Each row of a before or after table is a point. One or more steps were done to the points. Then noise was added and the rows were shuffled. The steps act on columns, c1 being the first. Write out the steps. A step turns or swaps two columns, mirrors them in a line or flattens them onto one, adds a multiple of one to another, or multiplies or shifts one. Angles are multiples of 10 degrees, from the lower column toward the higher: turns from -170 to 170, lines from 10 to 170 but not 90. Use the fewest steps. Two steps may share a column if one is a turn and the other turns, adds or multiplies; they go together, in the order done. Otherwise the lowest column goes first.

Before (11 x 2):
[[-0.035, -0.007],
[-0.071, 0.017],
[-0.052, 0.074],
[0.010, -0.028],
[0.028, -0.003],
[-0.058, 0.049],
[0.045, 0.070],
[-0.050, -0.006],
[0.036, -0.035],
[0.055, 0.008],
[-0.037, 0.005]]
After (11 x 2):
[[0.165, 0.037],
[0.084, 0.026],
[-0.105, 0.024],
[0.031, 0.004],
[-0.110, 0.033],
[-0.157, 0.104],
[-0.151, 0.022],
[-0.212, 0.048],
[0.108, -0.006],
[-0.173, 0.080],
[0.134, 0.097]]
Steps: multiply c1 by 3; shift c2 by 0.030

Before (11 x 4):
[[0.063, -0.014, -0.092, -0.006],
[0.017, -0.014, 0.000, 0.064],
[0.060, 0.011, 0.030, 0.028],
[0.012, 0.023, -0.044, -0.012],
[-0.023, -0.009, 0.033, -0.063],
[-0.048, -0.067, -0.003, -0.060],
[0.040, 0.016, 0.002, -0.033],
[-0.020, 0.029, 0.017, 0.066],
[-0.005, -0.071, 0.023, 0.006],
[-0.018, -0.080, 0.040, -0.007],
[0.023, -0.081, -0.057, -0.059]]
After (11 x 4):
[[0.055, -0.036, -0.002, 0.071],
[-0.017, 0.009, -0.091, -0.014],
[0.023, 0.091, -0.040, -0.040],
[0.059, 0.087, 0.035, 0.035],
[0.015, 0.003, -0.014, 0.074],
[-0.004, 0.022, -0.072, -0.002],
[-0.025, -0.026, -0.021, -0.080],
[0.039, -0.004, 0.009, -0.011],
[0.009, 0.019, 0.047, -0.001],
[-0.055, 0.036, -0.059, -0.092],
[-0.018, -0.031, 0.015, 0.056]]
Steps: add 0.7 times c1 to c4; turn c2 and c3 by 120 degrees

Before (14 x 9):
[[-0.112, -0.015, -0.017, -0.069, -0.023, 0.089, -0.057, 0.005, -0.023],
[-0.112, -0.007, -0.027, -0.101, -0.016, 0.050, -0.065, -0.020, 0.044],
[-0.026, 0.001, -0.030, 0.046, -0.032, 0.043, -0.067, 0.017, 0.015],
[0.025, 0.009, 0.003, 0.017, -0.043, -0.010, -0.012, -0.051, -0.025],
[0.003, -0.032, 0.031, 0.036, 0.060, -0.045, 0.040, 0.053, 0.048],
[0.041, 0.021, 0.013, 0.009, -0.015, 0.002, -0.028, 0.051, -0.035],
[-0.097, 0.021, -0.116, -0.034, -0.027, 0.035, -0.026, 0.016, -0.014],
[0.038, -0.038, -0.037, 0.004, 0.010, 0.001, -0.056, 0.026, -0.003],
[0.009, -0.002, 0.072, 0.055, -0.015, -0.012, 0.003, -0.010, 0.015],
[-0.055, 0.037, 0.036, 0.012, 0.069, 0.006, -0.019, -0.015, 0.055],
[-0.004, 0.012, 0.032, -0.019, 0.008, -0.018, 0.041, 0.036, 0.099],
[0.044, -0.048, 0.006, 0.047, 0.025, 0.029, -0.015, 0.009, -0.031],
[0.010, 0.023, 0.047, -0.067, 0.054, -0.062, 0.013, 0.059, 0.064],
[0.062, 0.033, -0.014, -0.024, 0.000, 0.031, 0.022, 0.019, 0.020]]
After (14 x 9):
[[0.147, 0.035, -0.027, 0.001, -0.045, -0.064, -0.025, 0.015, -0.015],
[0.035, 0.067, -0.005, 0.057, 0.019, -0.054, -0.060, 0.019, 0.016],
[-0.050, -0.105, -0.018, -0.079, -0.014, 0.063, 0.010, 0.059, 0.061],
[-0.032, -0.052, -0.012, -0.022, 0.069, 0.079, 0.040, 0.061, 0.054],
[0.016, 0.027, 0.054, -0.001, 0.010, 0.026, -0.051, 0.027, -0.002],
[0.080, 0.087, -0.084, -0.048, -0.086, -0.061, -0.064, -0.017, 0.040],
[-0.027, 0.069, 0.038, 0.008, 0.053, 0.004, -0.016, 0.005, -0.030],
[-0.020, -0.036, -0.014, -0.015, -0.007, 0.013, 0.045, 0.041, 0.098],
[-0.033, -0.009, 0.033, 0.024, -0.002, -0.020, -0.027, 0.052, -0.035],
[0.065, 0.143, -0.094, -0.019, -0.067, -0.110, -0.053, 0.010, -0.019],
[-0.016, 0.021, 0.061, -0.013, -0.019, -0.062, 0.026, 0.018, 0.025],
[-0.070, -0.023, -0.028, 0.041, 0.033, 0.021, 0.009, -0.008, 0.010],
[-0.014, -0.018, 0.022, 0.041, -0.013, 0.001, -0.009, -0.051, -0.027],
[-0.006, -0.011, -0.061, -0.044, 0.056, -0.035, -0.015, -0.015, 0.047]]
Steps: turn c1 and c3 by 120 degrees; multiply c6 by 2; turn c2 and c6 by -130 degrees; turn c4 and c5 by 50 degrees

Before (13 x 12):
[[0.008, 0.037, 0.000, 0.055, 0.059, -0.012, 0.073, 0.041, 0.052, 0.040, -0.045, -0.046],
[-0.030, -0.035, 0.013, 0.026, -0.065, 0.021, 0.027, 0.003, -0.017, -0.081, 0.065, -0.011],
[0.097, 0.016, -0.095, 0.012, 0.081, -0.032, -0.009, 0.001, 0.035, 0.021, -0.089, -0.009],
[0.048, 0.070, 0.027, 0.040, 0.036, -0.002, 0.047, 0.022, 0.023, 0.014, -0.019, 0.052],
[0.002, -0.027, 0.040, -0.003, -0.040, 0.007, -0.059, -0.038, -0.005, 0.011, 0.047, -0.032],
[-0.017, -0.054, 0.039, -0.015, -0.042, 0.007, -0.014, -0.011, -0.092, -0.018, -0.015, -0.016],
[0.090, 0.044, -0.061, 0.004, -0.031, -0.050, -0.005, 0.028, -0.055, 0.015, -0.012, -0.070],
[0.041, 0.027, 0.008, 0.031, 0.040, -0.043, -0.025, 0.083, 0.033, -0.014, -0.047, -0.011],
[-0.034, 0.030, 0.039, -0.054, -0.065, 0.052, 0.023, 0.014, 0.007, -0.053, 0.010, -0.032],
[-0.026, -0.054, 0.028, -0.032, -0.130, -0.029, 0.006, -0.008, -0.010, -0.012, 0.017, 0.002],
[0.005, 0.052, -0.078, -0.004, 0.055, -0.052, -0.007, 0.042, -0.010, 0.039, -0.014, -0.001],
[0.057, 0.011, -0.068, 0.031, 0.001, 0.026, -0.020, 0.068, -0.005, 0.057, -0.036, -0.007],
[0.036, -0.070, 0.021, -0.068, -0.043, -0.003, 0.008, 0.026, -0.041, -0.006, 0.061, -0.023]]
After (13 x 12):
[[0.051, 0.040, 0.069, 0.043, -0.010, 0.044, 0.024, 0.056, 0.045, 0.018, -0.018, 0.015],
[0.008, -0.002, 0.009, 0.053, 0.028, 0.043, 0.055, 0.050, 0.101, 0.039, -0.050, -0.070],
[0.005, 0.016, 0.007, -0.007, 0.101, -0.007, -0.003, 0.065, -0.019, 0.045, -0.004, -0.007],
[0.085, 0.013, -0.087, 0.010, 0.031, 0.001, -0.008, 0.056, -0.104, 0.016, -0.017, -0.017],
[0.036, -0.072, -0.042, -0.071, -0.038, 0.051, 0.009, -0.027, -0.084, -0.007, 0.053, -0.003],
[-0.026, 0.009, -0.047, -0.053, -0.064, 0.097, 0.021, 0.032, 0.013, -0.056, 0.005, 0.002],
[-0.033, -0.031, -0.047, 0.026, -0.047, 0.076, 0.028, -0.026, -0.039, -0.081, 0.068, 0.024],
[0.007, 0.002, -0.026, -0.001, -0.051, 0.059, -0.039, -0.046, -0.007, 0.013, 0.037, -0.011],
[-0.023, -0.039, -0.023, -0.018, -0.056, 0.057, -0.013, -0.043, -0.183, -0.012, -0.018, 0.005],
[0.047, -0.030, 0.020, 0.025, 0.019, 0.012, -0.016, 0.079, 0.065, -0.007, -0.052, -0.028],
[0.096, 0.011, 0.016, 0.009, 0.120, 0.027, -0.008, 0.015, 0.076, 0.021, -0.095, -0.021],
[0.057, -0.042, -0.028, 0.032, 0.065, 0.081, -0.014, 0.061, -0.009, 0.054, -0.032, 0.010],
[-0.023, -0.033, -0.075, -0.031, -0.099, 0.021, 0.007, -0.038, -0.022, -0.015, 0.014, 0.072]]
Steps: turn c2 and c8 by 40 degrees; turn c3 and c5 by -60 degrees; turn c3 and c12 by -40 degrees; shift c6 by 0.050; multiply c7 by 0.7; multiply c9 by 2

Before (10 x 18):
[[0.043, 0.040, -0.024, 0.003, 0.031, -0.056, 0.016, 0.052, 0.016, 0.015, -0.002, 0.041, -0.054, 0.007, -0.028, 0.055, 0.051, -0.051],
[-0.080, 0.024, 0.012, 0.010, -0.001, 0.069, -0.077, -0.030, -0.055, 0.027, 0.030, 0.010, -0.024, -0.050, 0.034, -0.083, -0.002, -0.054],
[-0.046, 0.075, -0.027, -0.015, -0.009, 0.054, -0.007, -0.044, 0.023, 0.049, 0.013, 0.009, 0.000, -0.033, -0.054, -0.090, -0.034, -0.043],
[0.018, 0.033, -0.019, 0.012, 0.049, -0.056, -0.023, 0.009, 0.000, 0.016, -0.025, 0.069, 0.051, -0.017, 0.013, 0.070, 0.023, 0.020],
[0.033, -0.029, -0.053, 0.010, 0.003, -0.033, -0.011, 0.023, -0.047, -0.036, 0.039, 0.100, -0.003, 0.042, -0.023, 0.069, 0.025, -0.002],
[-0.026, -0.012, -0.032, 0.003, 0.066, 0.044, -0.047, -0.061, -0.003, 0.044, -0.009, 0.040, -0.013, -0.019, 0.028, -0.072, -0.040, -0.067],
[-0.072, 0.019, 0.043, 0.001, 0.037, -0.026, 0.007, -0.086, -0.022, -0.010, 0.000, -0.021, -0.027, -0.036, -0.002, -0.139, -0.033, -0.013],
[0.015, -0.011, -0.019, 0.064, 0.011, -0.058, 0.013, -0.005, -0.008, -0.012, -0.036, 0.042, 0.037, -0.013, -0.042, 0.066, 0.032, -0.062],
[0.033, 0.081, 0.039, -0.001, 0.040, 0.038, 0.039, -0.083, -0.057, -0.084, -0.045, 0.007, -0.087, -0.008, -0.088, -0.044, 0.065, -0.004],
[0.005, 0.004, -0.086, 0.024, 0.031, -0.071, 0.021, 0.047, 0.011, -0.058, -0.049, 0.095, 0.006, -0.036, -0.013, 0.061, 0.058, -0.013]]
After (10 x 18):
[[0.003, -0.016, -0.018, 0.011, 0.051, 0.029, 0.022, -0.047, 0.048, 0.018, 0.026, 0.028, -0.017, 0.011, 0.030, 0.069, 0.025, 0.011],
[0.012, -0.032, 0.012, 0.015, -0.002, 0.027, 0.081, 0.039, -0.089, 0.003, -0.081, -0.027, -0.013, 0.038, 0.020, -0.081, -0.003, -0.051],
[0.027, 0.074, 0.039, -0.003, 0.038, -0.072, -0.015, 0.115, -0.055, 0.056, 0.049, -0.032, -0.029, -0.042, 0.103, -0.048, 0.064, -0.003],
[0.032, -0.002, 0.039, 0.002, 0.038, -0.003, 0.024, 0.065, 0.011, 0.031, -0.063, -0.061, -0.061, -0.027, 0.013, -0.136, -0.031, -0.010],
[-0.055, 0.021, -0.053, 0.006, 0.004, -0.009, -0.031, -0.020, 0.008, 0.070, 0.013, 0.060, 0.018, 0.028, -0.031, 0.063, 0.023, 0.002],
[0.043, 0.011, -0.082, 0.019, 0.033, -0.040, 0.027, -0.028, 0.060, 0.045, 0.027, 0.049, 0.046, -0.034, 0.006, 0.066, 0.054, -0.013],
[0.025, 0.043, -0.019, 0.066, 0.017, 0.002, 0.004, -0.028, 0.050, 0.037, 0.030, -0.001, -0.020, -0.010, 0.002, 0.073, 0.035, -0.065],
[0.015, -0.025, -0.031, -0.001, 0.065, 0.033, 0.040, 0.037, -0.035, -0.035, -0.018, 0.000, -0.047, 0.033, -0.017, -0.075, -0.047, -0.063],
[0.019, 0.046, -0.028, -0.015, -0.005, 0.037, 0.036, 0.020, -0.034, -0.057, -0.053, -0.033, -0.032, -0.005, 0.087, -0.087, -0.033, -0.039],
[-0.019, 0.014, -0.021, 0.002, 0.037, 0.023, -0.012, 0.020, 0.053, 0.006, 0.033, -0.001, 0.076, -0.005, 0.045, 0.046, 0.053, -0.053]]
Steps: turn c1 and c11 by 120 degrees; turn c2 and c15 by 100 degrees; turn c6 and c9 by -60 degrees; turn c6 and c10 by -110 degrees; mirror c7 and c14 in the line at 120 degrees; turn c8 and c13 by 120 degrees; shift c12 by -0.040
